Every row gives one point. The last column is the point's height on a tilted bowl or saddle (a function of degree 2), plus a little noise. Along how many of its main directions does it bend up, bend down or stay straight?

Points (16 x 4):
[[ 1.3 -3.0  0.7  0.6]
 [-6.0 -1.3  4.9 -2.1]
 [ 6.4  1.5 -1.6 -1.3]
 [ 4.5  1.4 -2.3 -0.3]
 [ 2.8 -0.2 -4.0  2.2]
 [ 7.0 -0.7 -0.6  0.9]
 [-0.9  5.7  0.1  2.0]
 [-0.6 -3.2  2.6 -0.8]
 [-1.7 -2.1 -5.6  4.8]
 [-5.0  1.8 -0.7  2.7]
 [-1.9 -3.3 -6.0  5.3]
 [ 6.6 -0.7  1.3  1.2]
 [-5.0  7.9 -3.3  8.2]
 [-1.3  6.0 -3.2  3.0]
 [ 0.8 -5.8 -7.0  8.2]
 [-3.9  1.7  9.5  6.1]]
Directions: 2 up, 1 down, 0 straight

Points (16 x 4):
[[ 0.8 -0.1  4.2 -3.7]
 [ 0.6  2.1  8.6 -1.2]
 [ 1.3  0.8 -1.3 -4.2]
 [-0.3  1.2  3.0 -2.3]
 [ 0.9 -3.8  7.0 -4.0]
 [ 0.1  3.2 -6.1 -4.2]
 [-6.5 -6.4 -1.8 -7.0]
 [ 0.8 -4.3 -1.7 -3.0]
 [ 0.1  5.8  2.1 -2.1]
 [-0.3 -5.7  3.4 -3.0]
 [ 3.8 -8.6  5.2 -7.2]
 [ 4.5  1.1 -4.6 -3.4]
 [-6.0  0.8 -1.6 -3.6]
 [ 1.4  7.0  3.5 -3.4]
 [-2.5  8.3  3.4  4.5]
 [-1.6 -3.3  0.7 -2.8]]
Directions: 1 up, 1 down, 1 straight

Points (23 x 5):
[[  2.5  -2.3   8.1  -0.1   6.6]
 [  4.1   2.0  -0.8  -0.5  -0.4]
 [ -3.0  -6.5  -3.6   0.7  -1.3]
 [  6.0  -2.0   1.1  -0.3   1.7]
 [ -2.4  -8.4  -8.5  -3.7   0.3]
 [ -4.9   6.2   2.7  -6.7  -7.7]
 [  8.2  -2.1   4.7   1.3   7.8]
 [  5.0  -1.1  -4.5  -0.3  -3.5]
 [ -0.8  -6.4  -1.6  -5.1  -3.1]
 [  3.5  -2.3 -11.0  -4.3  -3.0]
 [  0.0   1.4  -3.4   1.4  -0.2]
 [  2.9  -0.4  -1.8  -7.9   1.9]
 [ -7.0  -2.0  -1.5  -1.5   0.3]
 [  1.6   4.3   6.7   4.1   1.7]
 [  1.6  -2.6  -1.2  -2.8   0.1]
 [  0.3  10.5   2.2  -0.7 -11.9]
 [ -0.2   5.6  -4.4  -5.8  -2.5]
 [  2.7   2.0  -3.0   0.5  -1.7]
 [ -2.3   4.6  -3.3   2.2  -2.2]
 [  3.1   3.2   0.0   4.6  -2.2]
 [ -1.5   3.2  -2.2  -1.0  -0.8]
 [ -0.4  -3.6   2.8   2.8  -1.5]
 [  4.6  -2.8  -2.3  -2.0  -1.6]]
Directions: 1 up, 2 down, 1 straight

Points (26 x 5):
[[ -4.1  -1.7  -3.3   3.6   2.0]
 [  9.3  -3.4   3.2   4.5   8.3]
 [ -1.4  -3.9  -1.5  -1.0   2.6]
 [ -0.2   4.6   5.1  -4.4   4.5]
 [-10.2   1.3   2.0   1.9   3.6]
 [ -3.4   4.1   5.1   4.2   2.5]
 [  0.3  -1.1  -3.6  -3.6   1.1]
 [  1.1  -3.5   4.1  -4.5   5.6]
 [ -2.3  -3.4  -0.7   2.7   2.2]
 [  1.8   5.9  -3.8  -1.2   0.6]
 [  1.0  -2.9   1.3  -5.4   4.2]
 [  5.4  -2.2  -1.0   9.5   5.7]
 [  1.5  -1.7   9.1   5.3   5.5]
 [ -3.0  -5.0  -2.0  -0.3   3.3]
 [ -0.8  -1.8  -2.1   2.8   1.6]
 [ -2.6   3.9   5.2   0.4   3.0]
 [ -1.5  -1.9  -6.6   0.5   1.5]
 [ -1.1  -3.5  -0.9   5.8   2.6]
 [ -1.5  -6.7   5.6   5.3   5.1]
 [ -4.7   4.5   5.9  -1.1   3.9]
 [  8.6  -1.4   0.5  -5.9   5.8]
 [  5.3  -2.1  -1.2   0.3   3.2]
 [  2.6   0.5   5.0   6.1   3.9]
 [ 10.2  -2.4  -4.3  -1.5   5.0]
 [  1.2  -2.7   0.9  -2.4   3.0]
 [  0.3   0.6   7.0   1.2   4.2]]
Directions: 3 up, 0 down, 1 straight

Points (24 x 5):
[[  0.6   3.5  -5.1  -5.5  -7.3]
 [ -0.6   4.7  -3.0   5.7   1.7]
 [ -5.2   1.3  -3.4   3.2   4.1]
 [ -1.0  -1.9   3.1   3.6   1.6]
 [ -1.9  -2.7   4.8   1.0  -1.2]
 [  2.6  -7.3  -2.3   3.2   0.9]
 [ -0.5  -1.2   0.3  -5.4   0.5]
 [ -0.8   0.8  -7.6   3.0  -2.1]
 [ -5.5   7.1  -1.3  -2.4  -5.4]
 [ -4.5  -7.1   1.9  -1.8  -3.1]
 [  0.0   0.5  -1.2  -2.1  -1.0]
 [ 10.7   3.2  -3.8  -7.2  -4.6]
 [ -2.1  -2.4  -0.1   0.4   0.9]
 [  4.6   2.6   5.0   0.7  -7.5]
 [ -1.0  -5.2   1.8  -5.2   0.6]
 [  2.9  -1.4  -0.4   0.9   0.3]
 [ -3.7  -4.6  -4.8  -4.6  -4.5]
 [  8.6   3.0  -2.3  -0.8  -7.4]
 [ -8.5  -2.2  -1.0   0.5   1.5]
 [ -5.1   4.3   6.6   1.2  -3.7]
 [ -2.4   7.2  -1.6  -3.6  -8.8]
 [-11.9  -1.9  -0.4   1.1   3.4]
 [ -3.4   0.6   0.7  -2.8  -0.6]
 [  2.4  -1.5   5.6   4.7  -2.4]]
Directions: 1 up, 2 down, 1 straight
